Each row of a before or after table is a point. One or more steps were done to the points. Then noise was added and the rows were shuffled. The steps act on columns, c1 being the first. Name the steps. A step turns or swaps two columns, mirrors them in a line or flattens them onto one, adds a multiple of one to another, or multiplies or shifts one. Angles are multiples of 10 degrees, from the lower column toward the higher: turns from -170 to 170, lines from 10 to 170 but not 90. Use the fewest steps. Two steps may share a column if one is a turn and the other turns, adds or multiplies; they go together, in the order done. Otherwise the lowest column goes first.
In the rows, zero is written as 128.

Before (9 x 3):
[[115 141 186]
 [180 163 126]
 [130 112 186]
 [207 151 104]
 [113 101 144]
 [167 134 112]
 [174 173 146]
 [110 134 131]
 [105 112 136]]
After (9 x 3):
[[ 83 195 155]
 [134  95 108]
 [ 75 196 192]
 [142 123 120]
 [100 152 162]
 [ 94 138  83]
 [ 80 210 135]
 [146 107 109]
 [107 149  73]]
Steps: turn c1 and c3 by 150 degrees; add -0.7 times c1 to c2

Before (8 x 9):
[[ 98  78 115 108 183 147  73 127 146]
 [121 129 151  85 170 113 123 167 179]
 [150 165 108 178 140 117 190 175  83]
 [129  99 138  71 187  96 107 101 144]
 [128 130 120 124 212 110 123 120 200]
 [179 167 139 155 107  99 130 143 134]
 [154 163  98 186 129  61 138 196  79]
 [ 92  64 172 138 162  94  97 116 133]]
After (8 x 9):
[[179 108  88 105 166 163 124 130 130]
 [177 130  46  74 165 219 108 101 111]
 [ 91 187  87 179  98 142 161 167 135]
 [113 214  71 130 131 138 135 143 158]
 [108 180  67 139  78 110 190 120 135]
 [145 173  99 170 129 164 139 100 149]
 [ 64 160 122 113  63 152 156 155 130]
 [183 139  57  90 164 161  56  94 108]]
Steps: turn c6 and c8 by -150 degrees; add -1 times c8 to c1; swap c2 and c5; shift c3 by -50; turn c4 and c7 by -170 degrees; multiply c9 by 0.4

Before (9 x 14):
[[ 63 100 157  77  88 132  68  81  90 145 134 103  76 155]
 [133 105 142  75 110 137 148 128  51  88 163 145  78 158]
 [161  74  94 131 167 165 131 161 154 160 123 137 141 112]
 [128  73 144 164 135 153 160 140 151  74 137  94 159 209]
 [147 138 183 148 191 185  74  70 118 161 128 111 162 180]
 [ 71 124 131 167  89 153  93 163  50  94  97  77 164 198]
 [157 124 157 132 100 124 159  91 109  87 158 124 159 118]
 [147  96 104 150 107  89 140  91 127 120 116 127 128 125]
 [ 90 150 111  85 148  88 150  91  99 136 165 115 154 119]]
After (9 x 14):
[[143  71 160 151 134 136 148 102 145 116 137  79 158  30]
 [ 35 126 111 224  89 159  97  96 106 110  96  60 166  51]
 [136 123 171 173  99  92 140 139  93 166 158 109 159 111]
 [ 81 151 122  55 149 102 156 174 130 130 166 102 155 141]
 [ 53 100 123 136  88  82  62 133 141  97 135 128  79 119]
 [141  98 114 181 107  98 150 171 115 135 116 127 128 123]
 [ 82 105 150  99 111 125 138 119  65 139 163 168  74  79]
 [171  72 102  73 165 153 148  86 127 114 124 131 141 161]
 [137 137 149  53 191  62  54  83 107  67 129  97 161 111]]
Steps: turn c1 and c9 by -40 degrees; turn c3 and c7 by -30 degrees; add -1.5 times c5 to c4; turn c6 and c8 by -100 degrees; turn c10 and c14 by 140 degrees; add -0.5 times c13 to c12

Before (10 x 24):
[[137 156 143 100 164 110 108 118 128 115  86 166 107 133 153 170 159 164
  153 137 123 115 130 129]
 [160 122 116  22 145 137 198 135 171 135  78 169 156 126 108 159 149 184
  116 116 131  75 165  88]
 [128 126 133 114 120 115 103 131 132 137  83 108 112 126 107 160 151 186
  135 225 131 109 109  87]
 [161 138 144 126 147 132  86 161  86 134 117 141 200  92 185 120 115 138
  146 131 106 117 169 124]
 [138 141 153 101 149 120  85  99 154  96  99 193 163 149 111 147 121 172
  134 102 152  89 160 179]
 [121 136 121 132 103 131 125 133  78 153 108 199 120  83 195 165 144 122
  154 113 102  96 138  92]
 [126 138 115 108 159 132 149 126 161 224  93 159 103  18 141 168  89 178
  106 101 112 136 172 133]
 [172 159 119 132 121 113 153 115  52 108 227 200 107 144 120 174 141 137
  156 115 123  98 157 227]
 [195 130 114 130 125  72 125 115 154 111 147 105 106 148 135  39 158  81
   42 156 106 118 173 102]
 [119 223 119 115  60 108 108 147 147 107 137  97 106 126 190 166 159 189
   91 131 100 103  37 110]]
After (10 x 24):
[[145 138 117 108 156  63 139 128 101 225  94 171 102 215 140 169 173 179
  106 107 144 135 173 123]
 [ 95 139 152 102 149 135  95 100  96  94  99 200 163 108 111 147 154 172
  133 135 172  90 161  79]
 [122 137 122 133 104 101 132 131 185 155 111 210 119 165 197 165 132 124
  156 150 183  93 136 164]
 [114 158 144  99 165 114 111 118 129 118  84 179 108 113 155 167 105 164
  153 151 156 115 132 128]
 [105 223 122 112  62 113 125 146 122 107 138 107 103 115 191 166 110 190
   92 153 199 100  38 147]
 [203 121 113  22 146 136 134 134  88 137  77 177 158 136 109 158 124 184
  115 151 219  77 166 167]
 [104 125 132 113 120 118 116 131 123 136  83 117 112 119 106 161  30 186
  134 103 158 108 108 167]
 [174 158 120 131 124 129 104 115 200 110 229 214 107 105 119 174 131 138
  155 147 154 101 156  29]
 [160 128 113 127 126  99  69 115 109 112 145  80 104  76 136  37  92  81
   38 140 173 119 175 154]
 [109 136 144 124 148 107  79 165 176 134 117 140 201 159 188 119 132 138
  146 117 150 118 167 132]]
Steps: turn c1 and c7 by -60 degrees; mirror c6 and c14 in the line at 20 degrees; turn c9 and c21 by 160 degrees; add -1.5 times c22 to c21; add 0.3 times c16 to c12; turn c17 and c20 by 120 degrees; multiply c24 by -1
